Rows are points. The window is the flat piece filled in between its corners: a triangle in 3 columns, a solid with four corners in 4, and so on. A path goes straight from each point to the next, and from the last back to the first. After which points does the path pass through the window?

Window, 3 rows:
[[ 0.4  3.4  3.7]
 [ 6.0 -8.1 -1.5]
 [ 3.9  4.5 -1.7]]
Path:
(1): [ 4.1 -0.5  3.2]
(2): [ 2.4 -3.0 -0.5]
(3): [-1.0  0.2 -0.2]
(4): [4.9 5.7 3.9]
(5): [10.0  4.4 -2.5]
(6): [ 1.3 -5.4 -2.5]
(7): [ 3.0 -1.0 -3.7]
(8): [4.1 8.9 1.6]
Through the window after points: 1, 3, 7

Window (6 x 6):
[[ 2.0  1.9  3.6 -2.7 -2.1  1.5]
 [ 4.1 -0.3 -0.2 -7.3  3.0 -1.1]
 [-9.9 -1.8  8.8  6.4 -0.9 -6.6]
 [ 0.2  1.5 -1.9 -3.8  2.1  4.0]
 [ 2.3  9.9 -4.7 -3.6 -1.1  0.3]
 [-0.8 -2.1 -0.1 -8.7 -1.8  0.3]]
Path:
(1): [-3.8 -9.3  6.4  5.9 -2.0 -7.9]
(2): [ 4.0  3.6 -5.2 -2.5 -3.1 -0.2]
(3): [ 1.2  6.4 -0.5 -5.6  2.0 -0.2]
(4): [-1.8  1.4  0.3 -9.7  1.2  1.3]
(5): [ 0.5 -4.4 -0.2 -5.3 -4.3 -1.0]
(6): [ 1.3 -3.4 -3.8 -0.7  1.0  2.8]
(7): [ 1.6  2.7  2.5 -7.9  2.1 -1.7]
(8): [-7.8  0.2  6.8  0.0  0.3 -2.8]
Through the window after points: 2, 4, 6

Window, 8 rows:
[[ 5.7 -5.5  0.5  0.0  0.3  5.6  3.6  4.6]
 [ 1.8  5.5 -4.6  2.4 -0.3  1.1  7.2  3.8]
 [ 0.0  2.2 -4.0  0.9  4.5 -4.6 -3.7 -3.2]
 [ 2.1 11.1 10.9 -6.9  1.8  4.7 -7.7 -4.8]
 [-0.5  8.9 -3.2 -6.5 -0.4  7.9  1.5  9.7]
 [ 5.1  5.0  3.7 -8.2  0.5 -2.5  2.4  6.5]
 [-2.1 -4.2 -7.0  1.1 -5.5  1.6  0.4 -3.2]
 [ 2.9 -1.7  0.9  2.2 -5.6  1.8 -1.2  5.7]]
Path:
(1): [ 0.1  3.3 -0.3 -1.3  2.3  0.7  2.8  2.7]
(2): [-3.4 -0.3 -0.6  1.1  2.8  1.0  0.6  1.8]
(3): [10.7  0.5 -0.5 -2.1 -4.4  1.1 -1.7  2.4]
(4): [ 4.4  3.5 -4.2 -1.3  5.6 -0.8 -3.9 -0.9]
(5): [-6.4  1.0 -0.8  2.0 -1.6 -5.3  0.1 -1.9]
(6): [-1.6  5.5  7.7 -4.0 -1.5  2.2 -1.7  0.9]
(7): [ 6.5  4.7  1.3 -1.6  0.1  3.7 -5.8 -1.1]
(8): [ 5.9  6.5 -5.5 -1.7 -3.0  3.9  3.3  1.9]
Through the window after points: 2, 4, 6

Window (11 x 11):
[[ 1.0  3.4 -3.0 -2.9  5.2 -1.1 -2.5  1.3  6.2  6.9 -8.3]
 [-4.8 -0.3 -1.3 -2.8  7.4 -8.3 -3.2  4.2 -2.0 -0.6  0.0]
 [ 3.4 -0.6 -6.2  4.2 -4.9 -0.8  1.8  0.1 -9.9 -4.1  3.1]
 [ 2.1  6.7  3.6 -1.2 -0.7  5.6 -3.0 -8.4  3.5 -2.0  1.3]
 [ 1.2 -0.7 -0.4  8.4 -0.5  1.6 -3.6 12.4  7.2 -0.1 -1.5]
 [-1.7  3.8  5.0 -6.3 -4.2  4.8 -1.8 -2.8 -1.1 -2.5 -5.9]
 [-1.1  0.2  5.1  8.1  5.2 -1.9  0.3  3.2  4.1 -9.8 -8.8]
 [-3.1 -0.5 10.3  3.3  1.4  4.5  2.0  0.2 -7.5 -4.4 -2.0]
 [ 5.8 -4.7 -0.1  3.6  1.3  3.6 -0.1  7.3  7.0 -1.7  1.6]
 [ 4.2  8.4 -2.9 -6.8 -0.3 -6.8 -0.4  4.1  2.5  6.3 -4.5]
 [-6.4 -5.8  4.1  1.5 -1.7 -3.3  3.3  3.7 -2.2  2.0  1.7]]
Path:
(1): [ 7.0 -2.4  5.5  1.8  1.9 -4.4 -5.1 -6.9 -2.4 -1.4 -4.9]
(2): [-5.5  1.9 -2.3  0.8 -3.6  5.8  3.4  6.3 -1.1 -3.5  0.8]
(3): [-3.9  8.7 -1.1  1.0  0.2  3.8  5.7  4.1  2.6  3.0 -3.9]
(4): [ 3.0 -2.6  0.2 -0.5  3.2 -5.9 -4.9  2.3  0.3 -1.1 -0.1]
(5): [ 0.9 -1.2  2.1  1.9 -0.9 -2.7 -8.5 -1.3 -5.9  2.9 -1.0]
(6): [ 2.1  2.1 -4.8  0.5  1.4  1.0  4.4  4.4  4.0 -0.8 -3.0]
(7): [-7.6  1.1  0.6  0.3  2.0  5.0  8.3 -1.9  0.4 -6.3 -4.2]
(8): [  8.8   3.5   4.0  -0.7  -4.3  -2.6 -11.3   1.5  -0.5   1.1  -1.8]
(9): [ 1.2 -0.8  2.8  4.1  0.1 -2.0 -3.8 -0.1  2.2 -0.8 -0.8]
(10): [ 1.1  3.4 -1.0 -4.9  0.1  2.6  5.1  2.7 -2.6 -2.5 -3.1]
(11): [-1.4  4.8 -0.9 -0.8  0.7 -1.6 14.0  1.2 -1.1 -2.9  3.6]
(12): [  2.5  -3.8   5.9   2.9  -2.4   6.0 -12.6   1.6   2.6   0.7  -7.8]
(13): [ 4.5 -0.7  4.0 -1.9 -1.1 -4.6 -5.2  1.6 -1.4  2.2  0.5]
(14): [-0.1  2.3 -2.8 -0.3  2.2 -1.4  1.1  4.0  1.3 -0.6 -1.8]
(15): [-6.6  3.1 -1.7  1.9  3.9  1.7  7.7  3.0  2.8 -1.2 -3.7]
(16): [ 2.2 -6.8  4.6  0.8 -3.4 -5.6 -7.7  4.6 -2.6  3.5  2.1]
Through the window after points: 5, 7, 13, 15

Window:
[[  4.5  -1.8  -0.5   4.5  -0.9  -4.4   1.3  -0.3   0.7   2.0   2.6  -4.1
   -8.3   5.3]
 [ -0.7   1.1   0.8   3.6   1.1   7.4  -3.1   1.5   0.6  -5.1  -1.0  -1.1
   -6.0   0.4]
 [  1.0   1.1  -4.2  -1.4  -1.2  -5.6  -9.4  -5.0  -1.6  -3.4  -3.9  -7.2
   -0.9  -2.2]
 [ -3.8   2.4   5.9   1.2  -5.3  -4.4   0.1   3.0  -0.6   2.2   1.4   0.3
    2.0  -9.1]
 [ -2.2   0.8   0.3  -1.9   2.0  -3.9   4.8  -0.5  -2.0  -0.9  -7.9  -4.1
   -3.3   0.4]
 [  0.6   0.7  -3.4   6.7  -2.4  -1.2   4.1  -1.5  -1.8   1.5  -2.5   1.4
    5.1  -2.9]
 [ -3.5   6.3   1.5  -1.2  -7.0  -1.5  -2.4  -2.6   0.6   5.7  -5.5   0.8
    3.1   0.8]
 [-21.6 -10.1  -6.3 -14.3  -0.7   0.7  -6.0 -19.4  -8.0   7.6   2.2   1.4
   -4.9  -5.9]
 [ -1.9  -7.8  -0.5  -1.2  -7.9  -2.7   0.4   4.0   1.6  -2.6  -2.6  -1.9
    5.6   6.1]
 [ -6.7  -0.8   2.4   3.6   0.5  -9.6  -5.1  -1.4   6.0  -5.4   0.9   2.5
    8.4   1.8]
 [ -1.1  -0.1  -1.5   1.7  -4.5  -5.8  -4.9  -8.2  12.3  -6.0 -10.1  -5.1
    2.5  -4.9]
 [ -0.1   2.5  -6.9  -1.8   2.7  -1.2   1.1   5.4   9.0  -6.2   2.2  -3.3
   -2.0   0.5]
 [  5.7   1.5   3.1  -4.4  -1.4  -4.2   0.2  -7.8  -1.0   0.0  -2.1   1.5
    0.6  -3.3]
 [  6.1  -0.2   0.8  -0.3   4.8   0.7  -4.0  -2.7   4.1   4.1  -6.2  -8.7
   -0.9  -2.0]]
Path:
(1): [ 0.1 -2.9 -2.3 -0.6 -0.2 -4.0 -4.7 -0.2  1.2 -0.3 -3.2 -0.6  0.1 -1.7]
(2): [-0.6  0.8  0.7 -1.0 -2.4 -4.0  1.4 -5.0  2.0  0.8 -3.4 -5.0  2.1 -0.6]
(3): [-1.9  3.2  0.4 -1.5 -2.2 -1.2  0.9 -2.5 -4.3 -1.4  0.1 -5.9  3.3 -0.7]
(4): [-2.2 -4.3 -1.4 -0.1  1.3 -5.1 -4.3 -1.7  5.5 -0.3 -2.7  4.1 -2.6 -0.7]
(5): [-0.1 -3.1 -1.2  0.9 -3.2 -0.6 -2.8 -0.4  1.4  3.0 -7.5  1.2  0.1 -1.4]
(6): [ 1.1  4.2 -0.9 -1.6 -1.0 -2.2  1.9 -3.7  0.0 -0.9  0.5 -5.4  0.4 -0.7]
(7): [ 3.5  1.7  1.0  0.8  1.5 -0.8 -0.1 -5.8  3.7 -3.2  0.1 -9.4  2.1  1.5]
(8): [-3.4  0.1 -3.3 -1.1 -4.5 -6.3 -4.1 -0.6 -1.0  1.6 -4.4  2.1  0.0 -4.0]
Through the window after points: none

Window (14 x 14):
[[  9.4   1.7  -6.8  -6.5  -4.5   9.7  -3.5  -3.6  -0.3  -1.8   2.6  -1.5
    3.6  -4.5]
 [ -2.8  -4.8  -7.6   4.2   1.8   4.6   2.4   3.3  -5.1  -3.4   6.9  -5.2
    1.2   4.5]
 [ -1.1  -0.9  -8.0   9.4  -2.9  -0.5  -3.4  -2.7   5.0  -4.1   7.8   2.8
    5.7   0.9]
 [  7.0  -3.5   3.1  -6.2   4.8   7.6   0.9  -3.2   0.0   3.8  -0.1  10.2
    4.0  -3.6]
 [ -6.5  -3.1   3.9   1.0  -3.4   0.0   2.8  -4.3   1.0   4.1  -4.6  -0.5
    2.7   4.7]
 [  2.5  -7.3  -0.2  -1.5  -2.4  -5.1  -4.4 -10.4  -2.8  -2.7  -2.4 -11.0
    0.8   7.2]
 [ -2.4  -1.6   1.8   1.2   2.0  -1.0   3.9  -9.2 -10.5 -11.4  -1.4   5.9
    6.2  -1.5]
 [  0.1  -0.4   3.3   5.4  -9.9   1.8   2.2  -1.6  -2.3  -3.1   4.2   2.9
   -4.9  -2.8]
 [ -2.7  -1.4   1.2  -7.1   1.9   3.8   0.8  -7.8  -5.8  -1.4   3.6  -1.0
   -5.2  -6.2]
 [  5.5  -2.9   3.4   1.0  -1.3  -3.3   1.7  -7.1   1.2   0.3  -6.0   1.6
   -1.4 -10.5]
 [  3.5  -1.0  -4.4 -12.1  -1.8  -5.4  -0.7  -2.6 -13.7   0.1  -1.6  -2.6
   -8.9   2.9]
 [ -4.0  -1.0  -2.7   1.8   7.4   0.8  -4.2  -1.1  -4.7  -2.2  -5.1   2.4
   -2.0   5.5]
 [  9.0   6.1  -1.2   4.3  -0.7  -0.4  -2.8  -6.9  -2.4   4.8  -0.6  -6.6
   -2.6  -4.9]
 [  4.8  -3.4   4.0  -8.6  -2.0  -5.2   0.7   8.9   0.4  -3.4   2.7   1.3
    2.3   3.1]]
Path:
(1): [ 3.8 -7.6  1.3  0.4 -3.8  1.5 -2.1 -3.3 -7.2  2.8 -0.1 -1.9  7.6 -0.5]
(2): [ 0.5 -0.1 -1.7 -3.0  2.9  0.5  0.8 -4.5  0.7 -3.3  0.1  0.5 -4.8  2.2]
(3): [ 7.0  5.6 -4.7 -3.9  1.3  1.3  2.6 -6.9  3.8 -2.5 -1.9  1.7  2.3 -2.0]
(4): [  2.8 -10.2   2.6  -0.6  -5.9   5.8  -7.0  -0.8  -8.6   2.0   2.9  -3.3
  -0.3  -4.3]
(5): [-0.4 -2.3 -2.7  1.5 -0.2 -0.5 -4.8 -0.5 -5.4 -0.5  3.2 -1.4  1.9 -0.8]
(6): [ 7.7 -0.1 -0.5 -3.3  0.2  2.7  4.8 -6.1 -0.5 -3.7 -1.2 -0.2 -2.6  0.2]
(7): [ 1.4 -0.9 -2.7 -3.6 -0.6 -0.2  7.4 -8.1  2.2 -3.0 -0.5 -1.2 -0.3 -0.5]
(8): [ 0.5 -1.6  2.2 -1.8 -2.0  2.6 -2.9 -1.4 -5.5 -1.1  3.5  1.3 -2.5 -3.5]
(9): [ 3.1 -2.0 -0.5  2.1 -3.5  3.8 -5.0 -3.2 -6.4 -0.4  1.4 -1.3  1.5 -3.6]
(10): [-0.3 -1.6 -1.8 -0.7  0.4 -0.1  3.0 -6.3 -1.4 -2.4  0.0 -0.3 -0.6  0.8]
(11): [ 3.8  1.0 -1.5 -1.3 -0.1 -0.6  1.3 -5.7 -1.4 -2.3 -4.7 -1.1 -2.4  0.9]
(12): [ 1.1 -7.3 -0.1 -4.6 -3.6 -0.9 -4.6  2.8 -6.3  6.2  6.7 -0.5 -3.2 -5.1]
(13): [-3.4 -5.2  0.5  2.1 -1.3  1.5 -3.2 -4.4 -7.1  1.7  2.0  2.1  1.4  1.0]
(14): [ 8.3  7.1 -2.9 -5.9  0.1  2.0  5.3 -1.8  5.9 -6.3  0.2 -3.0 -2.5 -1.3]
(15): [ 6.9 -1.0 -1.6  1.6 -0.1  7.5  3.3 -5.3  1.8 -6.0 -3.2 -0.5 -3.9  2.0]
(16): [-5.3 -2.9 -3.3 -2.0 -1.7 -2.2 -3.0  0.2 -7.4  2.1  9.0 -1.1  4.0 -4.3]
Through the window after points: 1, 3, 7, 15

Window (14 x 14):
[[ -3.1   1.2  -1.4  -1.7  -3.4   1.5   1.7   4.9   2.4   5.3  -5.3  -8.5
   -6.2  10.1]
 [ -4.2  -0.7  -7.6  -5.5   0.4  -4.1  -2.1   7.5 -10.2   6.2   6.6  -1.4
   -0.9   0.1]
 [ -4.6   0.9   3.1   2.2  -1.5  -2.9 -12.0  -3.0   4.0  -9.6   2.0  -1.1
   -1.4   1.0]
 [ -0.1  -0.1  -4.9  -3.4  -4.0  -1.3   7.1   2.0  -3.7   0.2  -1.4  -9.0
  -10.1   2.7]
 [ -4.0   0.5  -9.2   0.6   1.1   0.1   4.0   7.4   2.2   1.9   1.3  -0.7
    1.2  -2.5]
 [ -6.1  -3.7  -2.4  -3.4   5.3  -4.8   0.0  -2.4  -1.7   3.6   2.8  -1.7
    0.5  -0.5]
 [ -1.7  -4.2  -3.5  -7.3  -1.9  -2.7   4.6   5.9  -3.6  -0.7   3.1  -4.1
    2.9   5.1]
 [  5.5   1.6   1.4  -2.1  -2.5   1.4 -10.1  -6.5   8.1  -2.9   2.0  -1.9
   -2.6   2.6]
 [  1.6  -2.3   2.0   5.9  -1.3  -0.3  -8.1  -1.8   3.4  -1.7   2.8  -8.6
    2.0  -0.8]
 [  5.2  -1.3   6.5   4.3  -0.7  -5.8  -8.1  -0.8   4.2  -3.4  -1.1   1.4
   -2.7   1.2]
 [  3.8   1.4   9.7  -2.2   2.0   1.8 -10.7  -0.2   7.9  -6.2  -2.2  -6.8
   -5.0  -1.5]
 [ -1.6   2.7  -3.0  -4.9  -8.3   0.4   3.8   2.4  -1.0   4.1 -10.3  -8.1
   -1.6   0.8]
 [ -6.4  -3.5  -1.6  -1.2  -2.2   3.8   3.7   3.6  -6.0   4.1   5.7   2.1
    0.1  -1.0]
 [ -2.8   4.3   0.9  -4.1  -8.8  -3.6   5.5   4.3   5.1   5.2  -0.3  -9.3
   -4.9   1.7]]
Path:
(1): [ -1.7 -10.6  -6.4  -3.9  -2.6   1.7 -10.3   1.2  -2.3   2.8   1.8  -2.8
  -2.9   2.5]
(2): [ 0.0 -8.5  0.4 -1.2 -4.3  2.8 -3.9  1.9  3.5  2.3  4.1 -5.4 -5.8  1.2]
(3): [-1.7 10.1  0.3 -2.3  0.7 -6.8 -0.2 -1.6 -3.0 -2.5 -4.9 -3.1  2.9  4.3]
(4): [-1.9  7.2  5.3 -2.2  3.3 -3.8  2.6  3.7  1.3 -2.1  4.3  0.0 -1.8  7.1]
(5): [ 3.0 -8.4 -1.5  2.7 -5.9 -0.4 -8.0 -1.3  1.2  0.5 -3.8 -4.0 -3.6 -4.1]
(6): [-1.0 -4.4 -0.5 -2.3 -1.6  0.5 -1.5  3.7  4.4  2.6  1.3 -2.3 -4.3 -0.8]
(7): [-2.9  2.8 -0.2 -1.2 -3.0 -2.6  2.0  3.1 -1.2  0.9 -0.5 -6.3 -1.1  2.8]
(8): [-4.6  9.6  2.6 -1.4  0.0  2.2 -1.2 -4.4 -6.6  2.9  5.7 -9.7  2.8 -0.4]
(9): [ 0.0 -7.5 -1.2 -2.3 -1.9 -0.5 -2.1  4.6  4.0 -1.2 -0.2  2.1 -4.2  1.1]
(10): [-2.1 -6.5 -1.5 -7.1 -0.5 -2.8 -9.0 -1.7  4.9  0.7  0.0 -1.7 -4.8 -2.7]
(11): [-0.3  2.7  0.3  2.1 -2.2  0.3  0.3  1.2  1.8 -2.3  0.3 -4.4 -1.3  2.8]
(12): [-1.4  5.0  0.3 -1.5 -0.6 -4.8  3.1  4.8 -2.8  1.5  1.9 -2.5 -0.9  0.6]
Through the window after points: 4, 8, 12
